Each row is a point. The points of each table are mixes of a few directions, plus a little noise. How many directions does each table use, and how many do they share? Where both have some left over, give the other angles between the two spaces (their principal angles), to ten degrees, smallest first.
In the rows, zero is written as 128.

First, 6 rows:
[[ 83 129 173]
 [177 134 106]
 [161 119  60]
 [147 129 113]
 [ 72 128 179]
 [128 132 137]]
Second (5 x 3):
[[186 151 176]
 [ 97 111  83]
 [ 60 110 111]
 [153 137 146]
 [144 130 123]]
Directions: first 2, second 2, shared 2

First:
[[125 124 126 128 129 125 128 131]
 [122 122 125 129 131 122 128 133]
 [ 94  95 117 130 138  99 125 150]
 [215 211 157 125  99 201 136  70]
 [ 70  73 109 130 147  80 123 165]
 [ 80  82 112 130 144  88 124 160]
 [190 188 149 125 107 180 134  86]]
Second (10 x 8):
[[162 168  88 162 179  98  80 145]
 [136  98 161  93 123 140 138 135]
 [134 167  88 169 150 107 101 128]
 [120 186  64 195 145 102 101 118]
 [ 99  74 183  77  77 164 181 116]
 [122  93 164  92 107 147 153 127]
 [140 172  82 174 159 102  94 132]
 [125  62 198  57  97 162 167 132]
 [118 117 138 118 115 136 141 123]
 [123 140 114 144 128 124 125 124]]
Directions: first 1, second 2, shared 0; angles 90

First:
[[ 76 118 131 121 158 134 165 130 146 128 113 109 104 146]
 [142 125 124 121 116 142 137 129  97 134 120 150 147 108]
 [130 156 196 158 164 127 137 128 164 120 151 115 112 161]
 [126 103  75 127 136 101  62 119 174 147 148 119 118  90]
 [ 27 124 189 124 211 170 249 135 144 132  97 113  89 166]
 [179 151 135 148  95  96  70 126 144 108 155 112 132 152]
 [176 128 104 120  83 131 104 128  83 131 126 156 162 100]
 [144 112  51 103  61 100  87 129 103 111 111 111 138 134]
 [157 117  93 115  99 134 107 126  93 141 124 157 156  85]
 [117 130 144 131 145 135 144 128 134 131 128 129 123 130]
 [135 144 169 141 142 139 146 129 126 127 134 136 130 137]]
Second:
[[133 105 104 108 131 165 148 127  80 164 113 183 160  54]
 [120 119 166 141 200 170 150 122 140 179 145 183 139  52]
 [150 138 109 139 100  84  66 125 164 104 148  90 114 163]
 [133 122  99 122 107 111 103 127 131 121 127 115 126 133]
 [135 120 139 126 150 159 145 126 107 159 129 172 148  74]
 [162 157 144 136  78 104 116 134 112  86 128 100 130 193]
 [ 81 133 145 126 141 123 170 134 143 104 110  88  97 188]
 [110 130 118 126 118 108 124 129 145 107 123  92 108 169]]
Directions: first 4, second 4, shared 4

First, 8 rows:
[[145 131 141  69 141 201 128 158 145 142 153  85 129  83  89 164 150 119
  108  49 102  78 130 108]
 [135 138  70 157 134  32 159 139 153 140 124 181 123 138 146 133 138 138
  110  97 129 108  34 129]
 [103 148 191 163  78 100 100 116  86  99 159 166 145 148 168  97 149 205
  157 131 126 192 194 143]
 [113 145 163 154 100 106 116 137  97 114 149 149 137 133 153 111 140 183
  144 119 119 170 177 129]
 [137  96 131 118 145 208 127 196  88 155 102  35 118  91  98 142  93 103
  131 126 112 137 226 102]
 [140 101  76 127 139  91 143  99 170 139 101 145 124 152 120 137 125  79
  117 144 156  87  21 153]
 [133 156 105 111 169 146 145 130 142 131 124 121 114 107 117 134 110 102
  111 142 112 112 129  97]
 [117 111 146 127 117 140 105  49 142 104 112 142 134 170 133 106 119  94
  147 215 167 139 111 163]]
Second, 8 rows:
[[ 80 169 127 172 163 130 167 114  82 106 162 185 127 131 149 124  85 109
  173  95  93  97 141 145]
 [187 151 121 124 134 102 128 156 139 127 141 128  89 143 128 131 137 161
  124 159 143 159 115 114]
 [ 77  56 145 154 112 206  75 109 127 162 110 104 187  94  99  25 113 179
  163 146 132  94 122 137]
 [165 109  87 106 104  88  43  56 139 167  57  53 142  69 120 173 178 115
   36 112 132 153 118  97]
 [117 150 131 114 127 104 170 142 134 103 145 149 123 148 151 165 135  91
  119 116 124 131 142 129]
 [ 98 156 177 147 122 104 145 105  97  90 126 192 112 188 137 148 109 134
  161 126 126 169 151 175]
 [186 141 135 113 153 140 129 143 116 131 120 121  72 158  89 177 112 128
  141 113 133 140 106 156]
 [116  94  99  93 111 152 166 198 192 137 166  92 172  93 149  83 157 109
  108 156 144  81 126  71]]
Directions: first 5, second 6, shared 1; angles 30, 80, 80, 90

First, 10 rows:
[[ 63  53   7  27 165  56 146 156 106 147 168 107 100  37  29 152 183 107
  106 116 208 134 151 134 217 215 178 126 100 111 175 126]
 [129 129 132 130 127 130 126 126 128 128 127 130 128 131 131 128 125 129
  129 128 125 129 127 128 125 124 126 130 129 130 127 129]
 [163 169 192 180 108 166 118 112 139 118 108 139 143 175 180 115  98 140
  139 134  87 124 115 124  82  81 102 129 143 137 104 130]
 [ 91  84  59  69 150  86 138 145 116 138 151 117 112  74  71 142 160 113
  117 120 174 131 141 133 179 179 156 128 114 119 157 127]
 [112 108  95 102 138 108 133 136 123 132 138 122 121 106 102 135 141 121
  125 124 149 130 133 130 151 150 141 127 120 123 140 128]
 [149 153 167 160 115 151 122 119 135 122 115 134 137 157 159 121 110 136
  133 133 104 126 120 125  99  98 112 129 138 133 113 129]
 [142 144 154 150 121 142 124 122 133 124 120 130 135 147 147 123 117 133
  133 130 111 126 122 125 109 109 118 128 134 132 118 128]
 [163 167 192 181 108 167 118 113 140 119 107 138 143 177 182 114  99 141
  140 135  85 125 115 124  80  81 102 129 142 137 103 129]
 [127 127 128 128 129 128 128 129 128 129 128 127 129 128 128 128 127 128
  128 128 128 128 127 128 127 128 128 127 127 128 127 127]
 [143 144 154 149 120 144 124 122 133 125 119 133 134 148 148 122 117 133
  133 131 111 127 123 126 109 109 117 129 134 131 119 130]]
Second:
[[150 156 144 103 117 131 144 143 111 162 142 132  88 125 111 103 155  98
  126 120 127 101 106 132 110 117 115  85 100 143 133 170]
 [139 127 121 112 102 116 126 142 124 181 143 141 102 133 143  60 144  88
  127 160 158 136 134 122 102 117 110  71 143 169 141 137]
 [130 138 125 132 141 121 133 109 135 101 125 116 147 127 125 159 114 152
  121 106 115 135 141 139 134 140 129 160 124 105 118 116]
 [115 128 129 147 160 135 129 103 138  63 109 113 169 125 116 208 102 181
  127  91  95 126 133 137 157 144 148 201 116  78 113 107]
 [107 111 119 153 151 130 118 109 141  72 109 118 174 127 132 187 100 174
  128 115 111 142 143 131 155 143 146 192 141  93 117  91]
 [181 197 129  88 123  84 161  87 131 151 160 100 111 127 117 112 137 124
   96  85 129 137 156 165  88 144  91 115 101 117 116 147]
 [116 101 119 131 109 128 112 148 128 161 129 145 118 134 150  77 134 101
  137 170 156 142 131 111 122 117 126  91 159 165 140 118]
 [ 87  68 137 155 121 177 103 185 115 133 104 162 117 128 132 118 138 106
  161 175 130 104  84  87 158 102 160 105 142 157 148 135]]
Directions: first 1, second 3, shared 0; angles 90
